Every row gives one point. Each copy is the shape, with its points in the same order, turned, moved and blurred by noise. Some copies are also mirrored. Which?
In the rows, zero is written as 128.

Shape (7 x 2):
[[140  75]
 [100 120]
 [152 149]
 [140  81]
 [117 153]
 [ 98 108]
 [156 121]]
Copy 1 (7 x 2):
[[158  85]
 [105 111]
 [142 159]
 [157  91]
 [110 148]
 [105 101]
 [156 131]]
Copy 1 is: only turned
Copy 2:
[[ 69  92]
 [128  94]
 [113 160]
 [ 70 100]
 [142 129]
 [121  88]
 [ 94 141]]
Copy 2 is: mirrored
Copy 3:
[[130  74]
 [115 131]
 [173 138]
 [130  84]
 [139 160]
 [100 119]
 [167 112]]
Copy 3 is: only turned
Copy 4 (7 x 2):
[[187 109]
 [146 152]
 [115 103]
 [179 108]
 [112 139]
 [161 152]
 [140  98]]
Copy 4 is: mirrored

Shape, 8 rows:
[[149  93 153]
 [ 98  92 157]
 [171 157 131]
 [118 121 113]
 [146 121 120]
 [113  89 102]
 [ 81 110 120]
 [112 184  93]]
Copy 1:
[[137 112 155]
 [ 84 117 159]
 [164 163 115]
 [106 129 109]
 [136 129 115]
 [100  96 110]
 [ 71 125 118]
 [110 184  68]]
Copy 1 is: only turned
Copy 2 (8 x 3):
[[113 128 167]
 [ 82  92 147]
 [174 129 126]
 [113 122 105]
 [130 137 123]
 [ 82 136 108]
 [ 81  99 103]
 [153 103  61]]
Copy 2 is: mirrored
Copy 3, 8 rows:
[[168 111 150]
 [126 112 177]
 [167 161  94]
 [119 127 117]
 [136 122 110]
 [111  86 126]
 [ 86 117 138]
 [ 91 163  79]]
Copy 3 is: only turned

Shape (7 x 4):
[[136 117 123 140]
 [138 109 138 110]
 [108 110 149 119]
 [132 113 136 141]
 [ 97 109 149 133]
 [137 109  27  95]
 [137 190 141 130]]
Copy 1, 7 rows:
[[121 115 118 127]
 [155 128 121 127]
 [136 149 134 141]
 [130 114 130 132]
 [121 144 139 153]
 [127 141  22  80]
 [111 131 169  66]]
Copy 1 is: mirrored
Copy 2:
[[106 135 125 111]
 [133 124 141  97]
 [132  95 133 127]
 [106 125 141 112]
 [121  98 131 141]
 [141 143  31  55]
 [142 184 134 156]]
Copy 2 is: mirrored
Copy 3, 7 rows:
[[123 103 106 141]
 [105  96 131 120]
 [ 89 101 139 145]
 [121  97 122 148]
 [ 86 110 136 165]
 [107 133  48  70]
 [155 156 149 147]]
Copy 3 is: only turned

Shape (9 x 4):
[[ 83 122 106 123]
 [ 93 103 135  93]
 [135 118 110 147]
 [168 171  75 120]
 [144 136 102 164]
 [123  83 159 145]
 [142 138 121 166]
 [107  66 149 110]
 [118  89 106 125]]
Copy 1 (9 x 4):
[[ 88 150 156  91]
 [ 90 117 125  64]
 [125 130 147 123]
 [182 179 143 114]
 [138 147 148 148]
 [ 93  85 125 124]
 [130 141 130 154]
 [ 89  80 136  82]
 [111 116 161  97]]
Copy 1 is: mirrored
Copy 2, 9 rows:
[[106 121  81 155]
 [ 72 109 106 133]
 [144 105 119 144]
 [178 152 108  93]
 [169 118 119 148]
 [102  82 151 165]
 [161 121 135 157]
 [ 73  72 127 145]
 [116  84 104 136]]
Copy 2 is: only turned
Copy 3:
[[ 84 142 147 124]
 [ 81 101 147 112]
 [140 142 137 132]
 [149 169  78  89]
 [147 163 121 140]
 [126  93 156 166]
 [148 153 118 157]
 [107  78 171 134]
 [122 125 163 119]]
Copy 3 is: mirrored
Copy 4:
[[ 89  94 127 112]
 [122 103 167  94]
 [122 103 117 153]
 [151 117  54 123]
 [120 110  94 166]
 [127 109 177 161]
 [116 124 109 166]
 [133  89 193 129]
 [132  75 139 139]]
Copy 4 is: only turned

Shape, 10 rows:
[[120 121 158 164 128 141]
 [143 145 147 116 126 152]
 [173 120 162 148 126  83]
 [126 127  88 124 115 195]
 [ 89 125 101 116 118 154]
 [126 139 178 166 101  67]
 [128 160 138 139 130 134]
 [151 124 189 122 126 106]
 [121 112 158 121 121 125]
 [141 124 178 147 159  73]]
Copy 1 (10 x 6):
[[134 135 146 175  98 156]
 [146 164 149 125 118 158]
 [189 144 150 160  83 104]
 [121 140 100 112 144 192]
 [ 93 146 103 124 122 153]
 [154 165 134 185  41 105]
 [141 181 131 153 111 146]
 [156 155 177 141  78 117]
 [129 138 148 136  90 128]
 [156 155 174 179  88  88]]
Copy 1 is: only turned
Copy 2 (10 x 6):
[[128 121 146 163 137 131]
 [133 146 139 116 110 139]
 [159 131 181 135 113  79]
 [147 109  82 104 115 172]
 [113 126  78 121 130 129]
 [116 149 176 187 105  67]
 [139 157 127 145 117 123]
 [122 148 189 120 116 104]
 [112 125 149 127 128 111]
 [146 158 180 144 149  63]]
Copy 2 is: only turned

Shape, 12 rows:
[[ 76  86 141 134  87 167 152 147]
 [ 56 128  96 155 147  96 118 129]
 [104 189 114 166 140 117 119 159]
 [135 151  89 124 115 129  98 103]
 [101 149 109 115 122 134 173 108]
 [147 183 115 147  95 105 110  80]
 [124 129 132 107 161 175 155 171]
 [147 108 144  83 104 133 123 131]
 [144  94 117 120 101 103 144 127]
 [181  94 175 120 166 105 105 127]
 [141  79 135 122 158 140 112 141]
 [107 108 128  80 110 152 104 135]]
Copy 1, 12 rows:
[[ 92  89 171 153  69  95 126 156]
 [ 94 121  91 186 119  76 110  83]
 [ 94 192 107 182 124 106 124 116]
 [141 167 106 130 104 106  77 120]
 [126 156 145 140  89  61 139 112]
 [150 202 119 147  77 125  84  91]
 [101 142 153 126 153  92 153 158]
 [139 121 123  97  95 132 136 150]
 [171 116 123 147  91 117 135 142]
 [166 114 127 122 155 179 136 114]
 [132  94 127 135 151 137 115 144]
 [110 120 123  99 106 110 110 142]]
Copy 1 is: mirrored
Copy 2:
[[110  88 157 103 108 164 177 126]
 [ 89 137  97 179 102 113 174 111]
 [128 132 100 193  89 125 141 184]
 [117 140  82 141 130 146  97 138]
 [149 171 129 140 115 163 145 125]
 [136 148  85 154  91 146  61 130]
 [151 123 151 149 168 147 170 172]
 [146 122 140  90 157 125 106 139]
 [163 105 110 124 135 122 125  99]
 [145  93 152 153 186  88  81 126]
 [122  99 136 143 189 118 138 130]
 [104 123 123  83 150 125 143 150]]
Copy 2 is: only turned
Copy 3 (12 x 8):
[[122 135 120 130  99 193 168 174]
 [ 60  64 133 129 162 165 158 134]
 [121  57 112 165 163 175 102 110]
 [109  95  76 122 146 137 127  88]
 [139  93 125  99 175 160 152 128]
 [143  85 115 140 150 134 140  42]
 [137 122  96 149 172 153 119 192]
 [143 146 120 108 120 106 123 136]
 [129  96 119  98 104 111 148 137]
 [120 113 137 166 124  48 133 147]
 [102 122 104 152 124  95 144 173]
 [ 92 156 107 112 137 139 122 139]]
Copy 3 is: mirrored

Shape:
[[ 88 109 120 112 148 125 132 123 146]
 [136 103 114 174 114 107 133 129 146]
 [133 128 113 138 117 111 123 117 121]
 [139 101 133 133 110 126 152 120  94]
 [170 118 128 124 115 114 150 118 131]
 [173 108 127 107 105 122 130 131 123]
 [ 91 110 134 126 118 124 127  38 126]
 [ 56 139 139 131 116 151  97 123 133]
 [157 101 115 117 127 235 143 122 127]
 [162 114 167 115 148 114 140  87 144]
 [143 134 170 126 139 121  37 103 133]
 [141 206 145 119 107 142 120 125 147]
 [145 129 127 134 163 130  62 135 102]
 [148 115 184 109 120 120 152 108  11]
 [167 110 139 119 184 108 147 133 134]]
Copy 1 (15 x 9):
[[ 99 131 122 121 128 139 146 167 144]
 [120 131 145 151  86 111 133 126 136]
 [119 116 120 119 113 112 128 124 127]
 [137 109 102 125  96 129 150 121 107]
 [162 115 118 124 110  98 152 128 130]
 [160 105 123 105 102  90 143 142 103]
 [108 110 126  81 118 171 149 107 176]
 [ 86 138 148 114 152 178 112 149 113]
 [189 191 107  81  92 156 133 175 101]
 [151 125 135 101 135 113 197 117 143]
 [ 98 143 186  65 152 100 157 104  94]
 [162 140 134 109 186 113  96 117 123]
 [ 90 156 134  85 134  86 138 125  80]
 [140  82  56  95 120 148 176  75  61]
 [130 150 107 128 131  80 192 148 127]]
Copy 1 is: mirrored
Copy 2:
[[ 98 109 141 106 153 138 139 114 155]
 [125 143 100 132 106 130 146 125 164]
 [130 130 119 130 119 131 122 122 124]
 [132 125 119 106 116 136 157 143 105]
 [160 148 123 124 136 122 146 141 124]
 [159 131 129 122 136 119 135 168 123]
 [150  75 147 105 118 121 150  65 130]
 [ 78  87 176 134 107 150 113 109 144]
 [176 101 169 117 132 216 157 173 147]
 [160 119 136 148 164 107 172 120 120]
 [132  65 139 205 143 105 111 133 123]
 [143 162 191 167 131 136  96 120 114]
 [117  89 104 180 151 154 103 150 115]
 [131 102 124 115 122 132 179 153   7]
 [132 141 106 142 192 136 168 140 126]]
Copy 2 is: only turned
Copy 3:
[[114 121 156 123 144 113 112 145 142]
 [163 132 101 148 135  93 135 132 142]
 [162 122 110 143 124 116 128 106 120]
 [137 121 127 152 127 108 175 107 118]
 [175 143 136 132 104 106 162 110 141]
 [171 144 135 140  96 113 167 119 104]
 [148  45 113 125 132 157 137 120 147]
 [ 95 113 110 127 165 152 103 148 100]
 [106 141 133 192  80 173 179 169 139]
 [186 121 149 106 119 151 167 135 146]
 [199 104 144 137 143 168 116 153  68]
 [151 168 105 102 109 184 122  95  98]
 [175 133 151 187 147 140 116 130  75]
 [142 101 145 155 162 140 239  63  80]
 [177 162 187 139 129 123 154 121 151]]
Copy 3 is: mirrored
